Every row gives one point. Examples show where two turns around zero, p and q, send a point. Where does a point land after both, in the order given? Backwards means that the second turn is done in reverse. Each puzzle has new turns, and all numbers are rounded.
(in the rows, 128 means zero)

Turn p:
[133  88 144] -> [124  85 125]
[ 57 122 151] -> [ 67 125 171]
[162  99  99] -> [143 110  80]
[158 174  97] -> [163 177 108]
[129 157 148] -> [143 144 156]
Turn q:
[ 98  97 162] -> [ 75 126 141]
[106 151 125] -> [124 150 106]
[142  92 168] -> [102 115 175]
[131  74  80] -> [128  58 110]
[163 178 112] -> [185 154 126]
[129 176 122] -> [155 165 112]
Where do these land?
q, then p backwards: [ 89 106  95] -> [127  81  98]
q, then p: [124 198 126] -> [170 183 119]
q, then p: [124 135  96] -> [133 129  95]
p, then q backwards: [141 125 170] -> [168 110 128]
p, then q: [161  76 153] -> [117  66 150]

Turn p:
[ 81 174 164 121] -> [145 175 182 115]
[116 109 100 151] -> [ 99 139  99 124]
[192 156 132 124] -> [186  93 110 121]
[116 132 169 151] -> [145 161 139 157]
[186  76 156 153] -> [145  97  88 196]
[ 98 122  98 109] -> [ 90 127 138 102]
[108 126  77  87] -> [ 86 102 139  82]
Turn q:
[129 165 188  66] -> [148 207 170 108]
[136 127 103 151] -> [131 105 103 136]
[132  82 117 176] -> [100  81 121 167]
[123 116  87 168] -> [115  83  93 133]
[148 127 109 177] -> [124 105  88 160]
[135 135 143  59] -> [165 156 174 100]
[ 94 145 150  99] -> [114 160 147  93]
Where do these land?
p, then q: [175 135 152 168] -> [163 101  90 160]
p, then q backwards: [101 157 151 113] -> [127 122 153  87]
p, then q: [122 106 167 163] -> [115 134  75 145]
q, then p backwards: [149 184  99 148] -> [163 140 108 183]
p, then q: [118  91 129  75] -> [ 73 123 162 136]
q, then p: [103  95  70 100] -> [ 95  78 150 170]

Turn p:
[129 127 136 139 140 194] -> [140 135 103  82 158 158]
[133 114 144 124 141 117] -> [141 123 152 127 127 129]
[140 127 132 136 144 133] -> [137 116 132 122 143 128]
[126 123  65 124 146 122] -> [102  84 105 113 105 107]
[131 141 147 117 151 117] -> [134 133 152 123 143 107]
[149 142 131 132  31 117] -> [144 170  79 199 105 142]
[111 137 128 146 145 121] -> [104 121 141 127 144 129]
[120 113 123 139 111 114] -> [119 124 130 146 112 143]
[112 129 144  96 142 117] -> [128 147 156 113 116 109]
Turn q:
[128 140  90 152  86 128] -> [ 99 117 137 117  76 121]
[100 124 123 150 107 127] -> [ 99 120 138 101 124 128]
[131 164 133 120 124 143] -> [110 153 115 150 122 121]
[142 105 146 114 172 147] -> [157 117 113 150 164 153]
[109  99 114 108 139 110] -> [155 121 116  92 134 132]
[124 143 112 154 120 105] -> [113 113 135 121 113  97]
[162 121 178  98 148 137] -> [163 155 142 166 163 145]
Where do these land?
q, then p: [100 106 110 152 144 137] -> [129 118 135  96  93 137]
p, then q: [146 140 165 160  84  96] -> [ 84  85 140 167 140 113]
q, then p: [135 154 124 122 140 157] -> [ 97 114 108 131 137 139]
p, then q: [109 119 132  94 145 149] -> [144 173 123 127 120 127]
p, then q: [137 104 106 141 114 138] -> [125 114 127 122 105 157]
q, then p backwards: [142 169 131 130 118 130] -> [117 148 124 116 105 100]
q, then p: [149 134 155 143 141 116] -> [131 113 156 140 151 136]
q, then p: [105  99 102  82 139 102] -> [165 120  99 120 105  82]

Turn p:
[151 143 171 119 127 128 139 128] -> [145 135 151 130  96 135 155 115]
[147 108 121 125 145 107 125 109] -> [158 132 127 124 126 117 117 155]
[123 117 110 143 110 112 136 142] -> [122 103 103 135 123 127 114 130]
[116 142 155 144 122 112 103 129] -> [119 105 163 147 126 121 134 127]
[133 134 124 144 146 132 126 144] -> [121 132 123 145 133 142 138 143]
[119 141  31 115 107 143 133 127] -> [ 80 159  64 119 145  98  85 130]
[110 139 152 112 140 121 141 136] -> [122 118 140 108 124 130 160 128]
[119 110 124 138 125 168 136  94] -> [151 145 121 128 165 129 119  96]
[133 117 164 112 130 130 113 145] -> [133 121 160 116 112 155 131 128]
Turn q:
[109 117 135 132 101 161 102 103] -> [156 111 148 120 118 141  87 118]
[135  97 108 118 129 154 132 130] -> [145 119 137 121 138 159 144 108]
[196 147 135 125 177 147 123 140] -> [134 141 100 191 179 131 147 123]
[140 145 133 134 131 160 140 131] -> [145 135 131 162 119 139 131 129]
[108 140 126 119 144 124 132 112] -> [113 144 152 128 129 121 122 128]
[126 144 141 108 108 121 124 138] -> [141 117 133 127 122  98 133 139]
[119 143  99 134 120  98 129 140] -> [124 156 113 100 119 112 138 134]
[113  91 137 141 101  96 141 109] -> [ 98  98 120  94 101 130 118 111]
[105 128 137 141 140  90 129 149] -> [ 95 131 118 107 125 121 132 162]
Where do these land?
p, then q: [ 74 126 125  93 117 149 119 135] -> [111 121 190 122 151 121 123 127]
q, then p: [150 136 141 144 122 130 119 129] -> [125 128 116 146 135 126 109 142]
q, then p: [117 117 124 145 120 167 127 142] -> [131 152 128 142 118 158 116 107]
p, then q: [182 147 140 128 136 110 148 124] -> [148 129  89 133  87 108 141 122]
q, then p: [120 172 113 118 130 117 153 117] -> [114 108 133 144 106  94 151 117]
q, then p: [116  93 111 175 165 138 152 128] -> [ 96 155 123 122 170 146 135  84]
q, then p backwards: [136 149 126 114 123 115  98 113] -> [122 125 109 126 120 127 121  89]
p, then q: [137 113 114 121 136 124 123 151] -> [156 129 133 121 133 136 134 141]
p, then q: [138 138 151 150 117 124 131 151] -> [132 115 121 129  99 152 117 120]
p, then q: [131  96 151  89 144 105 113 107] -> [141  86 125 146 156  96 150 133]
q, then p backwards: [106 123 113 131  98 130 124 111] -> [139 113 140  97 107 125 127 122]

Turn p:
[124 164 127 103 134  95 127 159 117] -> [171 126 149 139 142 110 143 156 116]
[110 101 137 170 127 110 151  86 146] -> [ 88  90 129 105 119 125 126 116 173]
[132 134 144 146 118 166 131  60  69] -> [ 72 139 161 124 127  99 117  62 105]
[121  50  92 134 186 130 147 217 145] -> [134  89 107 173 105 234 128 188 122]
[122 124 206  51 184 165 109 118 126] -> [108 226 187 124 169 167 129 149 135]
[139 154 154 150 119  95  69 112 133] -> [156 141 131 148 146  86  99 106 174]
[132  84  68 129  81 134 164  96 109] -> [104  82 111  80  82 130 101 111  82]
[173 153 109 155  82 105 165 135 170] -> [168 105  86  98  84 104 169 110 146]
[108 173 143 117 103 124  96 181 137] -> [159 156 105 163 143  86 137 169 124]
[119 142  99 124 146 155 121 114 128] -> [120 125 114 124 162 139 129 112 103]
Turn q:
[ 91  94 115 112 161 162 118 109 136] -> [123  86 143 128 154 163 145 113 164]
[192 148 162  86 136 112 120 161 141] -> [134 156 167  75 102  98  90 110 106]
[146 127 114  97 130 148 191 143 151] -> [124 137 145  72 166 123 152 156 111]
[131 123  81 121 138 151 110 127  98] -> [142  90 111 113 108 164 125 146 133]
[137 172  90 205 202  84 168 116 133] -> [151 180  33 109 157 115 108 148 192]
[111 122 162 120 104  56 135  96 139] -> [ 76 132 112 157 137  70 120  97 115]
[104 168 104 159 127 118  92 138  98] -> [125 145  87 157  88 165 112 137 137]
[128 125 138 184  86 178 156 123  87] -> [186 133 116 176 149 146 152 157  84]
[157 152 165 107 166  87 137 153  78] -> [126 150 117 104 137 123  43 112 102]
[109  87  99 157  93 133  84 165 124] -> [129 101 152 178  88 136 130 178 148]
[151  85 155  94  63 105  95 103 175] -> [104  96 179 143  91  58 161 101 109]
[ 80 132 151  93 129 201 130 101 176] -> [118 128 175 124 157 175 197  81 135]
Where do these land?
p, then q: [ 63 128 133 168  84 166  81 116 168] -> [ 68 124  89 130  98 151 130 159 203]
q, then p backwards: [ 62  95 152 158  96 165  70 110  87] -> [150 110 114 189 191 128 118 187  79]
p, then q: [158 146 141  91 165 132 136 132 113] -> [163 155 128 112 149 135 120 100  97]
q, then p: [154 155 152 122 184 126 207 138 108] -> [180 151 165 138 198 161 125 113  97]
p, then q: [142 103 119  96 183  90 171 173 128] -> [184 139 196 120 155 135 128 149  94]
p, then q: [161 115 144 109 153  92 141  99 152] -> [133 134 172  95 130 115 152  91 115]
q, then p: [104 167 111 188 158 158  91 109  71] -> [127 126  49 132 123 146 128  56  97]
q, then p: [175 129 124 137  90  73 154 137 150] -> [181  92 158 134 120  91 122 166 126]
q, then p: [118 103 131 132  95 151  68 156 168] -> [ 98 150 112 126  78  92 153 140 174]
p, then q: [138 186 115  93  99  72 157 121 130] -> [114 121 140  83 137  69  79 128  91]
p, then q: [171 109 124  98  92 132 154 146 147] -> [124 125 133 106  98 131 148 146  68]
p, then q: [ 89 101  89 143 137 178 107  99 115] -> [118  85 108 157 129 186 121 118 163]

Turn p:
[ 97 150 168 165  83 141 156 144 169 107  75  86] -> [122 134 164 174 102 166 107 209 128 133  86 130]
[142 165 113 127 167 107  96 127 152 140 124 112] -> [122 164 115 129 122 120  81 103 162 116 132 122]
[123 126 103  99 167  85  69 153 131  63 176 159] -> [102 129 140  64 186 135 123  86 169  62 144 121]
[159  86 166 164 146 107 140 136 164 162  98 180] -> [208 163 163 128  95 131 155 133 142 127 161 150]
[116  62 183 120 126 173 135  99 138 152 188  81] -> [124  94 196 170 149 130 146  98 102 196 155  86]
[ 67 165 151 106 101 142  82 157  60 151 179 156] -> [140  70 126  73 181  98  69 126  61 123 111 120]
[103 131  95 152 153 171 162 152 162 157 144 120] -> [106 140 148 174 138  71 120 145 130 140 145 168]
[ 94  89  88 132 125 158 161  75 110 153  82 114] -> [109 118 123 144  86  98 174 117 124 184  78 159]
[144 138 127  97 165 125 166 161 105  71  91 141] -> [118 165 103 117 142 111 179 161 135  78 107  94]
[131 150  81  79 143  72 114 147 124 146 182 117] -> [103 109  84  86 161 101  94 111 178 132 169 113]
[168 164 153 114 126 106 163 114  82 134 117 103] -> [137 121  74 137  94 130 129 142 115 124 132  66]
[123 138 103 174 104 105 114  59 165 133 148 142] -> [101 109 146 120  64 158 103  96 137 131 152 174]
[169 158 101  98 106 152 142 118 161 143  78 141] -> [117 192  79 132 112 150 133 151 117 155 132 156]
[156  71 161 165  82 147  93 152  69  81 109 139] -> [183  85 132 146 160 192 178 115  95  92  88 131]
Turn q:
[158 128 208 213 154 160 112 125 125 145 133  89] -> [180  71 151  85 108  91 113  96  76 141 184  96]
[ 63 131  78 141 135 153 144  63 114 136 111 148] -> [ 69 114  57 157 139 140 143 143 126 104 140  83]
[122 163 152 170 163 160 107 138 124 184 168  63] -> [141 144 141  98 102 101 100  78 124 153 199  69]
[101 153 138 130 162 152  95 137  77 149  86 110] -> [108 143 105  84 138 124 110 103  90 154 106  76]
[122 124 153  88 116  62 122 121 161  63 175 167] -> [100 119 141 142 126 132 146 108 150 115 120 243]
[142 123 161 150  73 157 115 155 107 141 148  96] -> [142 110 174 104  95 144  72 145 121 133 146 113]
[162  88 132  63  98  62 133 104 154 131 147 179] -> [139 112 141 188 107 165 161 120 169 143  79 199]
[162 124 101 112 107 106 113 161 157 110 135 201] -> [159 133 137 163 183 156 114 132 153 118 101 183]
[ 86 132 102  90 137 151 196 128 134 131  98 160] -> [ 75 128 128 146 169 114 168 165 162 121 100  96]
[148 167 103 133  96 111 151 122 132 129  86 120] -> [126 161 147 169 135 130 135 160  85 123 121 118]
[182 129 156 131 158 187  86 138 132 104 144  70] -> [182 140 156  47 111 148 139  99 113 105 160 112]
[148  95  95 110 118  68 168 133 107 100 160 162] -> [132 133 107 154 127 136 147 180 163 162 119 198]
[ 67 107  86 133 148 135 122 139 141 141  71 100] -> [112 155  81 127 124  82 118 134 132  91  88  78]
Where do these land?
p, then q: [132 133 165  83 141  88  88 146 131 134 101 124] -> [148 180 161 113 118 143 158  92 118 111 119 105]
p, then q: [102 109  96  81 108 159  81 121 128 109 124 131] -> [ 94 121  99 127 154 125 167  99 134 141  96  83]
p, then q: [153 141 166 127 134 103 129 138  97 109 164 201] -> [120 147 141  75 106 174 162 155 148 142 140 177]
q, then p: [ 82  74 121 127  80 147 167 113 155  71 110 128] -> [123 120 164 111 177 151 173 182 164  87  99 149]
p, then q: [ 67 188 145 130 163  94 162 114 133  86 179 138] -> [ 75 136 139  86  74 104  92 113 139 105  93 192]
p, then q: [145  96 127 148 148 152 116 126  92 162 110  75] -> [174 116 100 167 108 111 140 141  85 130 143 100]
p, then q: [211 158 170  97 117 130 185 157  87 149 140 171] -> [149 204 127  96 116 157 121 191 156 174 187 146]
p, then q: [ 92 161 101 142  89 142 170 102 120 155  85 112] -> [129 129 120 164 144 124  59 158 129 137  77 112]
q, then p: [ 80  88 103 194 171 143 154 199 159 129 139 105] -> [116 137 115  91 150 156  99 114 237 105 167 110]
p, then q: [128 154  61 176 116  77 161  82 104 146 167 160] -> [111 102  98 174 107 171  99 164 185  94 110 189]
q, then p: [145 191 142 132 117 141 125 117 116  95  78 110] -> [132 103 108 121 134  95 133 132  87 104  91  72]
p, then q: [ 99 141 137 154 136 141  99 100 141 141 146 149] -> [111  94 126 125 115 161 117 102 106 140 111 146]
q, then p backwards: [158  63 116 111  95 144  54 139 170 150 141  74] -> [153 149 165 193 156  57  82 106 124 133  78 142]
p, then q backwards: [199  96 142  89 177 131  98 139 159 156 108 114] -> [165 163  72 110 183 128 109 146 145 182 151 122]

Turn p:
[123 106 136  88 110  50 115 136 122 140 150  96 119 156] -> [136 121 132  74 165 106 101 137 152 125 169 166 112  88]
[116 139 117 155  84 162 109 151 126 102 157 117 118 111] -> [120 190 147 158 119 114 102 110 125 136 112 140 130 142]
[210  55 133 142 148 107 177  84 133 139 140 158 140  97] -> [166  78 159 147 111 156 173 174  89 141 203 151 163 143]
[ 73 134 142  97  98 181  88 149  87 101 132 159 158 159] -> [ 91 153 103 127 131 161 101  85 118 145  50 169 141 101]
[105 196 129 128 126 131 103 166 123  92 106 164 124  91] -> [136 159 121 114 119  78 156  87 118 132  59 110 134 136]
[ 93 114 135 141 140  86  72 129 114 171 105  85 124 116] -> [134 134 141 134 202 119 136 143 175 121 123 108 108  82]
[ 77 128 126  94 106 106 116 132 177 182 120 109 131 106] -> [102 153 151  78 143 125 116 177 148 132 117  87 119  87]
[174 104 136 173 170 113 160  94 152 144 153 173  86 155] -> [148  99 106 147 101 142 179 167 123 148 182 149  84 173]
[ 60 139 132 107 117 147 118 104 117  67 122 102 137 132] -> [128 159 132 117 106 162 106  63 139 105 101 120 116  85]
[113 160 110  78 130 188  87 143 109 101 122 118 100 121] -> [148 132 122 134 104 125  77  97 159 150  55 118 139 129]
[198  94  77 167 138 129 170 109 144 114 104 163 137 163] -> [111  89  92 171  84 124 161 131 116 148 202 131 164 153]
[119 179 157 115  74 175 120 114  95 106  99 125 123 143] -> [ 86 119 158 127 125 134 100  58 121 145  80 125 117 149]
[114 176 132 119 154  94  92 130 162 179 157  77 176 107] -> [131 160 135  75 185 129 131 165 178  75 118  96 145 149]
[163 110  99 158 157 132 216 123 100 151 139 148 124 123] -> [154  99  96 154 124 140 130 149  56 135 183 105 131 163]
[182  85 157 158 168 120 176 156 159 132 116 125 121 141] -> [131  78 125 164 102 105 149 179 104  85 166 147 116 140]
Turn q:
[110 195 124 148  92 121 102 132 130 116 155 113 147 130] -> [118 158  89  90 129 129 130 150 169 111 153 165 124 110]
[161 114 148 107  93  89 115 107 155 120 117 130  78  66] -> [143  71 120 111 100  95 111 102 132 178 158 104 115  84]
[157 129 123 135  74 110 153  88 171  80 131 112 140 139] -> [130 100 142 135 127 106  94 119 181  94 172 123 163  93]
[126 174 125 139 141 160 151  84  93 158 146 152 152 148] -> [181 165 123 141 153 116 140 154 148 126 122 164 142 172]
[100 141 139 134 144 179  90 126 112 109 110 159 186 126] -> [129 158 127 144 147 182 125 110 145 139  88 191 130 126]
[145 108  80 142  94  87 160 118 133 105 126  91 124  64] -> [122  83  72 138 141  77 124  93 128 102 143  95 142  87]
[155  95 114  88 178 153  87 166 117 185  79 105 110 160] -> [ 90 148 146 123 116 138  79 134  75 169  70  89 115 184]
[125 136 123 188 108 159 144 145 133 143 137 163 125 144] -> [170 144 123 138 135 156 124 177 110  96 127 136 129 102]
[165 100 170 123 225 117 110 173 104 143  93 106 110 144] -> [ 85 178 172 140 137 133 125 103  45 182 129  96 114 155]
[121 158 101 128 113 172 148 123 137  98 212 158 145 130] -> [151 105 126  96 187 151 167 169 169 101 130 154 162 124]
[ 97 140 125 132 125 101 141 111 186 142 148 144 156 115] -> [122 119 137 152 135 107 152 152 180 117 123 131  92  98]
[126 121 135  81 183 124 132 191  83 143  65 153 109 168] -> [109 140 172 116 121 142 111 101  46 126 103 139  78 194]
[101 126  97 161  96 108 110  83 117 103 183 157 139 147] -> [132  96  87 158 128 156 155 164 170 108 170 157 149 135]
[139  68 188  83 156 126 125 185  85 181  92  98 125 144] -> [ 90 151 176 121  67 108 137 108  45 160  76 115 138 155]
[ 95 115 127 133  98 116 151  89 163  94 126  80  73  94] -> [149 104 107 116  99 124 143  84 174 112 157  60 129  98]
Where do these land?
p, then q backwards: [162 133  80 150 170 141  97 142 179  80 122 139  92 164] -> [ 80 132 128 131  84  87 117  47 114 163 129 103 139 125]
p, then q: [ 99 140 106  92 118 159  88 111  98 108 133 142 178 177] -> [149 124 112 159 151 151  99 117 189 134  66 144 109 145]
q, then p: [ 96  92 155 156 105 135 167 152  86 137  79 106  86  76] -> [147 106 183 141 146 134 103  58 111 164 175 105 162 143]
p, then q backwards: [126 118  87 113 102  97 165  74 146 102  75 161 147 170] -> [122  99 160 122 106  80  88 134 119  70 152  86  85  97]
q, then p: [ 87 104 162  72 167 101 163  93 114 142 132 155 167 113] -> [ 90  89 136 123 116 139 177 133  87 128 182 125  66 128]
q, then p backwards: [163 105 183  97  79 143 163 135 100 101 154 114 148 135] -> [177 116 135  83  96 105 126 134 138  81 114 138 175  92]
p, then q: [104 153 106  92  88  87  91 149  95 181 111 140  83  91] -> [ 96 154 129 132 114  62 130 124 109 193 108 100  72 153]
q, then p backwards: [148 123  85 147  91 158 173 154 116 112 153  85  85 112] -> [116 155  98  91 174  94 169 145 121 136 110 109 182 105]
q, then p: [116 180 143 131 107  95 115 156 139 168 128 177  79 160] -> [143 128 130 119 115  69  77 145 116 174 106 179  99 139]
p, then q: [147 103 146 142 127 151 130 167 170 155 164 116 149 100] -> [101 155 145  98 132 154 129 130  91  98 141 172 111 102]
p, then q backwards: [165 122 164 166 132 173  87  85 135 134 152  82 113 171] -> [ 87 132 106 106 150 120 106  78 152  99 110 172 160 189]
q, then p: [118 183  87 119 160 167  95 136 121 161  78 100 150  73] -> [138  90  93 116 128 105 143 114 196 172 116  51 126 130]
p, then q backwards: [101 133 133 112 163  71 146 157 162 132 128 118 172 114] -> [120 158 113 153  90 134 173 174 132 127 170  99 118 123]
q, then p: [105 126 173 162 149 140 101  88 124  89 153 140 129 106] -> [120 143 139 132 112 163 133 167  97 129 133  96 137 190]
p, then q: [182 106 112 168 160 103 141 121 138 115 158 144 142 159] -> [129  96 141 138 168 137 148 184 121  83 146 139 153 131]

Turn p:
[101  94  99 133 154 109 143 122 138 127 139 120 140 140] -> [133 165 151 111 127 111 131 133 132 127 119 171 136 136]
[121 119 126 141 132 116 153 104 134 158 152  95 143  89] -> [129 135 160 141 103 145 136 114 166 139 138 160  99 137]
[129 129 145 132 119 113 139 146  92  93  82 136 125 130] -> [140 136  99 134 118 122 128 128 100  87 105  99 117 152]
[106 111 140 144 148 120 106 133 141 109 125 113 115 106] -> [134 129 134 109 134 128 142 137 149  91 153 135 136 145]
[119 121 118 152 149 131 143 125 123 136 145 124  91 114] -> [151 111 147 107 130 113 125 124 136 118 139 151 101 122]
[114 128 132 140 105 157 134 129 133 109 116 144 137 150] -> [109 135 126 120 156 150 123 130  99 117 112 119 124 120]
[163 172 111 112  87 147 108 160 102 119 120 114 151 161] -> [ 99 102  93 148 147 123 135 150 112 171  88  86 128 145]
[124 123 144 139 145 104 123 110 123 105 149 156 114 123] -> [151 132 105 119 117 129 131 137 134 100 137 148 132  97]
[158 156 132  96 132 170 119 148 106 124 106 141 151 143] -> [116 124  89 141 145 130  91 131 107 161 129  89 133 145]
[142 169 106 115 101 144  99 135 110 148  98 148 149 131] -> [ 89 116 121 156 121 118 111 158 106 152 127  84 125 125]
[155 112 105 112 117 131 133 124 170 152 130 131 117 139] -> [131 122 164 111 118 131 131 114 121 166 125 119 157 114]
[119 111 153 149 142 105 135 140 140 168 156 125 129 112] -> [112 124 137 121 108 115 132  89 166 117 140 156 123 116]
[107 140 135 135 153 100 155 117 167 136 151 113 122 105] -> [150 137 162 133 126 132 122 118 183 113 125 148 130 114]
[ 93 112 146 104 124 121 126 123 114 114 131 132 100 130] -> [151 143 123 143 149 114 152 117 113 103 147 132 128 120]
[123 123 148 137 138 124 120 102 114 116 107 114 121 156] -> [137 114 119 144 131 137 126 132 103 102 124 151 146 146]
[175 127 108 106 101 155 111 130 143 133 142 143 145 120] -> [114 124 119 112 119 150 133 135 121 186 137  98 137 114]
Turn q:
[137 103 114 123 130 133 144 115 160 122 118 116 128 115] -> [148 116 147 151 140 129 103 128 128 120 123 141 133 110]
[106 147 138 119 139 111 151 106 113 134 116 113 132 118] -> [121 153 114 143 141 105 132 131 129 142 131 155 107 129]
[175 139 118 225 143 112 119 135 101 134 120 129 123 129] -> [162  93 111 137  92 110 173 108  58 145 117  99 124 144]
[113 123 119 107 115 125 139 142 121 118 118 125 165 127] -> [130 145 139 117 113 126 125 143 152 117 105 146 112 118]
[133 142 115 129 173 133 125 128 122 129 144 143 122 125] -> [ 96 117 133 146 110 106 121 119 123 139 137 112 131 138]
[129 120 126 119 126 124 131 119 114 128 129 170 125 122] -> [124 132 119 105 122 118  94 129 123 134 130 114 121 134]
[133  99 131 106 132 114  81 136 163 141 120 125 118 108] -> [104 103 123 130 158 145 110 143 116  86 113 128 153 118]
[171 150 116 135 122 120 146 127 133 122 179 113 120 157] -> [155 134 136 154 115 121 150 144 145 155 141  89 165 142]
[134 140 120 117 114 133 129 138  78  79 136 121 120 134] -> [132 173 115 136  95 149 136 119 141 126 130  94 105 123]
[107 137 122 120 121 133 128 131 150 146 125 128 125 102] -> [120 114 140 129 148 131 121 145 131 116 138 146 113 142]
[103 150 116 126 117 138 110 135 124  95 119 177 132 117] -> [119 129 116 102  90 132 103 127 135  98 154 128 103 146]
[103 126 122 136 128 113 139 132 116 132 114 112 119 161] -> [130 161 143 117 131 117 152 114 114 126 133 142 133 121]
[124 148 192 110 124 137 146 142 134 142 116 116 114 151] -> [114 131 108 108 151 142 157 136 146 162 158 148 136  94]
[107 125 114 112 117 135 146 142 108 143 118 113 122 137] -> [123 154 156 116 144 127 141 127 135 130 125 129 106 121]
[115  53 157 158 123 141 117 111 159 141 158 135 162 114] -> [141  93 135 113 136 167  91 112 117 147  77 168 167 149]
[158 146 128 108 125 146  97 108 154 142 118 112 122 130] -> [130  97 112 144 160 121 137 122 155 104 137 111 140 120]
Where do these land?
q, then p: [123 147 125 107 124 138  85 129 145 145 143 155 112 118] -> [131 155 125 114 169 120 146 136 134 130 127 155 154 142]
p, then q: [ 90 101 129 105 143 149 153 141 136 106 130 116 128 131] -> [106 124 104 149 113  91 136 119 145 144 155 116 141 123]
p, then q: [106 123 129 116  96 137 154 110 114 116 120 124 129 122] -> [132 127 119 140 124 129 145 106 116 155 153 115 105 125]
p, then q: [166 162 146 159 132 137 114 129 117 139 118 106 136 115] -> [141 127 164 110 143 158 121 101 120 102 116 132 152 123]
p, then q: [ 86 104 121 112 122 123 145 134 130 146 127  97 143 140] -> [126 133 101 116 116  96 136 119 121 155 160 151 137 133]
q, then p: [141 113 118  91 118 113  96 147 124 127 127 150 136 125] -> [130 147 129 130 153 125 145 147 139 119 131 100 142 164]
q, then p backwards: [133 136  92 105 140 132 128 125 135 139 145 154 149 125] -> [125 153 110 140 151 114 123 154 136 148 105 119 129 118]
q, then p backwards: [132 144 100 135 116 118 112 149 154 127 114 148 120 125] -> [119 125 126 150 136 122 105 122 125 120  99 135  97 112]
p, then q: [125 134 126 130 119 135  93 135 136 127 131 171 151 154] -> [ 98 139 143 133 116 128 130 141 131 109 106 149  94 152]
p, then q: [140 144 129 100 128 120 111 119 158 112 123 135 138 141] -> [129 100 136 135 115 124 150 135 144 126  99 144 116 128]
p, then q backwards: [146 149 153 184 158 103 120 103 103 128 107 120 122  97] -> [126 151 111 136 119 142 100 139 163  86 120 156 166  89]
q, then p backwards: [153 150 139 183 139 103 125 113 101 114 153  97 109 123] -> [152 112 139  74  92 118 121 115  84 118 112 110 132 138]
p, then q backwards: [110  91 120 107 130 148 161 116 120 136 110 112 106 162] -> [100  99 109 173 128 117 145 103 127 148 122 114 106 133]
q, then p backwards: [166 154 137 185 143 131 114 133  98 114 130 111 121  99] -> [167 131 145 111  77 124 126 119  73 127 116 116 117 122]
p, then q backwards: [107 114 146 103 126 125 178 147 128 139 134 133 120 143] -> [119 104 111 133 134 138 134  88 101 127 106 106 122 148]
p, then q backwards: [123  82 138 129 116 137 157 117 149 134 136 119 128 125] -> [ 92 108 130 151 119 151 132 135 117 122 124 113 118 154]
